Every row gives one point. A path goes straight from each point to the next, and from the last back to the first. The post is the endless flat space through its rows: a point in 2 columns, a line in 3, a plane in 4, and so on, so that a path can go around it. Count how often the path circles the post. Going back the other way cancels.

Post, 2 rows:
[[ 15   8 -14]
 [-14  -4  58]]
Path, 25 rows:
[[ 18  36  18]
 [-49   9 115]
 [-34   6  -4]
 [-16  24  72]
 [-28  50  68]
 [  7  48  50]
 [ 45  21  33]
 [ 42  10  14]
 [ 15 -27 -21]
 [ -7 -55 -37]
 [ 58 -11 -58]
 [ 32  55  60]
 [ -2  35   8]
 [-15  80 -18]
 [  7  73 107]
 [ 33 -27  57]
 [ 12 -11  32]
 [  9  85  69]
 [  1  32 -29]
 [ -7 -23   7]
 [-21  -9  16]
 [ -9  84  18]
 [ 31  27  46]
 [  0 -52  23]
 [ 31 -69  32]]
Times around: 0

Post:
[[ 31  57  -4   9  20 -31   1  -7]
 [ 12  19   8  17  17  24  36 -14]
 [-47 -31 -87 -28  24  16  22  79]
 [ 22  20  12 -24  -2   3 -39   4]
 [ 52  28  18  12  -2 -39 -12   7]
 [-32  19 -79  18   4  36  38  31]
 [  2  26  -7  44  17 -13  12 -16]]
Path, 24 rows:
[[ -7 -43  -4  13  10   8  -4  51]
 [ 36 -36 -37  -9  -1  -2 -18  59]
 [ 41  -7   9 -16  -7 -15   0  18]
 [ 26  30  43 -26 -51  30 -11   6]
 [  7 -15  42  25  16  -9  16 -23]
 [ 49  65 -28  -5  25 -39 -15   1]
 [ 69  35  10  41  21 -53  -7  31]
 [-33  12   6  47  16 -10  -9  -7]
 [  5  23  -3 -13  -1 -21  -8  13]
 [-53 -37 -12  14  27  64  23 -25]
 [121  71   5   9 -55 -20 -59  13]
 [ 12 -73  11  21  -9  17   5  58]
 [ 13  -4 -32   8  18  14  17  18]
 [-10  53 -19  42 -27  22 -27 -49]
 [ -2  86  -4  10 -12 -13  -8 -27]
 [ 28 -67  52  66   2 -10   9  32]
 [ 49  26  -7 -16 -13 -43 -94  23]
 [ 11  78 -13 -37  87 -31  35 -40]
 [-46  -8 -50  33   9  23  40  17]
 [  3  39 -60 -20  16 -36  28  94]
 [ 33  12 -29  29  19 -24 -22  26]
 [ -4   5  -9  24  36 -10   0 -18]
 [-21  46 -27 -33   4  51   7 -24]
 [-63 -16 -31 -15  -2  23 -51  35]]
Times around: 2

Post (11 x 12):
[[ 60 -59  25 -27   1 -50  27 -23  -8 -25  34 -42]
 [ 20  15   7 -10  38  -2 -16 -61  28 -14 -24  32]
 [ 31  39  63 -27   5   3 -20 -39 -22  43   3  24]
 [  2 -40  26  38 -15  31  26  15   9  59 -26  27]
 [ 24  39   9  17   5  14  20   4   5 -36  10 -13]
 [ 10  17  13  50  16  12 -82  28 -32 -23  65 -17]
 [-13  45  21  38 -57  -9  35 -49 -34 -42 -31  50]
 [-16 -19  -8  36   2  21  56 -58  24  11 -11  45]
 [ 10  17  37 -35  35 -55  21  18  -5  25  -1  18]
 [ 34 -37 -12 -65  25 -38 -79  42 -35  28  54 -44]
 [-25  51  -3  10 -21 -30 -34  32  26 -41  22 -25]]
Path, 28 rows:
[[  -4   21  -44  -55   29   36  -42   12   13    1  -18  -34]
 [  -6  -39  -10  -44  -78  -62   20   40  -33   48   58  -81]
 [ -17  -25  -13   48   10  -63  -56   20    0   24   29   10]
 [  17   57  -16  -19  -60  -61  -69   56   -1  -99   69  -53]
 [ -23   35   30  -10   -7  -42  -17   25   20  -45   31    2]
 [ -29    1  -28    3  -49  -19    7   -8  -63  -39  -56   20]
 [ -29    2   15   54  -41   20   14   14  -12   51  -33   29]
 [ 103  -16  -18  -23   95   28   18   35   18   11   12  -22]
 [  69    8   39  -63    7  -10  -33   17   31   21   21   -2]
 [ -48   17  -41   -5   16  -31  -92  -14   17  -78   68  -14]
 [ -42   43   19   51  -23    7  -48   -2  -35  -59   68  -47]
 [  20   31   71   20   60  -31   44   18   62   48  -47    5]
 [  19   58    3    6   23  -26  -54  -66    6  -21   21   39]
 [  27   46   71  -10  -78  -10  -14  -43  -48  -26  -42   61]
 [  62   53   36   -7    9   19  -56  -31    7  -78  -28  -12]
 [   1    3   44   24  -12   13   76  -33  -28   -4  -25    8]
 [   3  -15   43  -13  -14  -57   24   18   29   79   16  -47]
 [  78  -39   25    7  -69   34  -25   -8  -26   29   24  -32]
 [  13   -1    7  -37  -58    5   79  -54   13   17  -11   35]
 [ -28  -48  -16  -17  -21   -1   96   26   20   13    3   -6]
 [ -23  -20   -6   45  -37   34   10    6    7   15   16   51]
 [  77    1   42  -20   81  -33    2    8   23   26   80   -4]
 [ -49  -32  -73  -53  -13   -3   -8  -14   32   -2  -52   53]
 [ -19   -4    0   62 -101  -17   -6   -1  -58 -115  -22  -15]
 [  30   66   57   29   14   26   33  -17   -3  -13  -15  -40]
 [  16    3  -34    6   -5    9   26  -45  -35   20    4   44]
 [ -28   -2   24   19 -121  -64   25  -17   -2  -14  -74   74]
 [  40   68   86  -14   11    7  -16  -39  -43  -47   14   47]]
Times around: 5
